Every row gives one point. Each copy is the shape, with its points in the same order, stretched, turned, moved and blurred by noise. Say if it was mirrored as well.

Shape (8 x 3):
[[ 14 -11 -23]
 [ 28   2  -7]
 [  8  -1  13]
 [-40 -15 -17]
 [ 40  48  18]
 [ 17  10 -26]
 [-19   9  29]
 [ -8  -1  18]]
Copy 1:
[[ 20  37   6]
 [ 26  35 -14]
 [ 14   3  -9]
 [-29  -9  34]
 [  9  16 -60]
 [  1  42  -3]
 [-18 -28 -10]
 [ -4 -15 -11]]
Copy 1 is: mirrored
Copy 2, 8 rows:
[[ 33   3 -30]
 [ 41   3  -8]
 [ 19 -10   7]
 [-29   6 -36]
 [ 46  27  43]
 [ 31  26 -19]
 [-12  -9  19]
 [ -2 -12   8]]
Copy 2 is: only turned
Copy 3 (8 x 3):
[[-10  29   1]
 [-21  14  13]
 [-18  -5  -3]
 [ 36   5 -25]
 [-30 -35  54]
 [  2  17  19]
 [  1 -31 -14]
 [ -8 -15 -11]]
Copy 3 is: mirrored

Shape:
[[  3  -5  15 -31   8 -12]
 [ 12 -23  18 -32  26  -1]
 [ 15  -7 -27  28  10   0]
 [-21   1   9 -42   3  16]
 [  5  -6   3 -25   2  23]
 [  9  -7  -1  41  17  16]
 [ -3  47  -5 -16 -14  -7]
 [ 13   0   1  27  -4   3]
 [  9   9  19 -36  20   8]
 [ 15  -4  -2  30 -13   2]
 [-22  39  -2  -1 -11 -17]]
Copy 1 (11 x 6):
[[  5   4  -6   5  44   2]
 [ -5  18 -21  19  60  34]
 [  8  28   1  23 -30  26]
 [-24   3 -23 -35  35  -3]
 [-18  24  -3 -28  25  30]
 [ -4  -5 -17  27 -29  48]
 [ 24  -2 -18 -42  -8 -41]
 [  4  -7   7  15 -22  28]
 [  3  13 -34 -21  49  15]
 [  4  -5  19  15 -21  23]
 [ 16 -19 -28 -20 -19 -51]]
Copy 1 is: mirrored
Copy 2 (11 x 6):
[[ 32  22 -25 -12  26  10]
 [ 44  37  -5 -17  26  20]
 [ -4   3  39  -9 -27 -31]
 [  9  30 -22  11  41  28]
 [ -5  32   5 -12  35  14]
 [ 13  -5  56   5   5 -27]
 [-21   7 -34  23  24 -35]
 [ -2 -13  33  -8   4 -22]
 [ 26  41 -19   8  50   6]
 [-11 -21  34 -16  -3 -19]
 [  1 -15 -31  32  10 -30]]
Copy 2 is: only turned

Shape (13 x 9):
[[-24 -16  17  -3 -14  15 -21  10  23]
 [ -8  12   7 -21  -3   2 -11  27 -16]
 [ -8  15   7   0 -16   3 -15   4  11]
 [ -6  24 -16 -31  18  -8   1  27  14]
 [ -2 -15 -22 -14  23  26  -1  -8  -7]
 [  9 -20  11 -34 -16 -17   2   5 -10]
 [-22 -21   6  -1 -21  -7 -24  -5  35]
 [ 18 -25 -12  -2  -1 -27   7   6 -13]
 [-30  18 -25   1  16  -5  -4   5   3]
 [-17  11 -14  -2 -25 -15 -16  -9   3]
 [-14 -21 -20 -23  -1  23  27   7   9]
 [ 16  23  12   3 -14 -13  11 -17 -12]
 [-10  -5  15 -28  22  26  28  -9 -17]]
Copy 1:
[[ 12 -15  28  14   4 -33 -15  34  -6]
 [ 11 -15   5   5  43 -12  10   9   1]
 [ 15  -9  15  14   7 -14  -3   0  19]
 [ 20 -25  12  -8  44  22  -2   6  17]
 [-21  11 -20  -5   6  15 -14  26   9]
 [-15 -28  -6  23  25   1   2  -1 -27]
 [ 12 -15  29  26  -5 -18 -26  26  -6]
 [ -5  -1   5   9  12  27   8 -11 -26]
 [ 16  16  11  -3  28  11 -26   7  15]
 [ 13  -1  -1  28  11  -7 -21  -7   6]
 [ -5 -20 -19 -12   7  -9 -24  18 -19]
 [-13   1  -4  15   0  11   4 -41  23]
 [-43   2 -19 -11  20  -1 -18   8   5]]
Copy 1 is: mirrored
Copy 2 (13 x 9):
[[-34   2   1   7   6  28  12  10  14]
 [  6  -9  -2  25  -7  30 -15 -20  -2]
 [-17  -7  -3  -2 -15  18 -14  -3   3]
 [  9 -39  18  31  13   2 -30   2  -5]
 [  3   2  35   2  38  18   1   3   8]
 [  7   8 -37   9  14  19   3 -12  -5]
 [-39  -4 -15 -10  19   9  14   4  23]
 [ 18  -2 -17   0  10 -19  16 -16  -4]
 [  4 -35  30   6   0   4  -7 -13  32]
 [ -8 -20 -12 -16 -12  16  -6 -21  21]
 [ 11 -26  21  17  26  16  21  21  -1]
 [ 13  12 -27 -18 -32   9 -25  -6  -1]
 [ 18  15  15  15  19  44  -7  20   8]]
Copy 2 is: only turned
Copy 3, 13 rows:
[[ -7 -52  11  14  11   6   0   1  -9]
 [ -6  -1  27 -28  -6  13 -13   5 -13]
 [  9 -16   9  -6   9  22  -6 -18  -5]
 [ -5   3  14 -60  28   4  -7   1 -44]
 [  7  -8  10  -6  21 -27  -2  21   5]
 [  2  10  -2  -7  15  25 -11  38 -11]
 [ -7 -36   1  19  35  14  21   0 -11]
 [-15  18 -17  -2   3  -4  10  16  -9]
 [ -2   1  25 -32  10  -9  36 -14 -15]
 [ 10  11  16  -6  21  32  27 -13  11]
 [  8 -28  -7 -19  11  -9  -1  33  12]
 [ 41  19 -10  -5  -6  34 -14  -8   1]
 [ 41 -14   6 -15  -9 -10 -17  44  -7]]
Copy 3 is: only turned
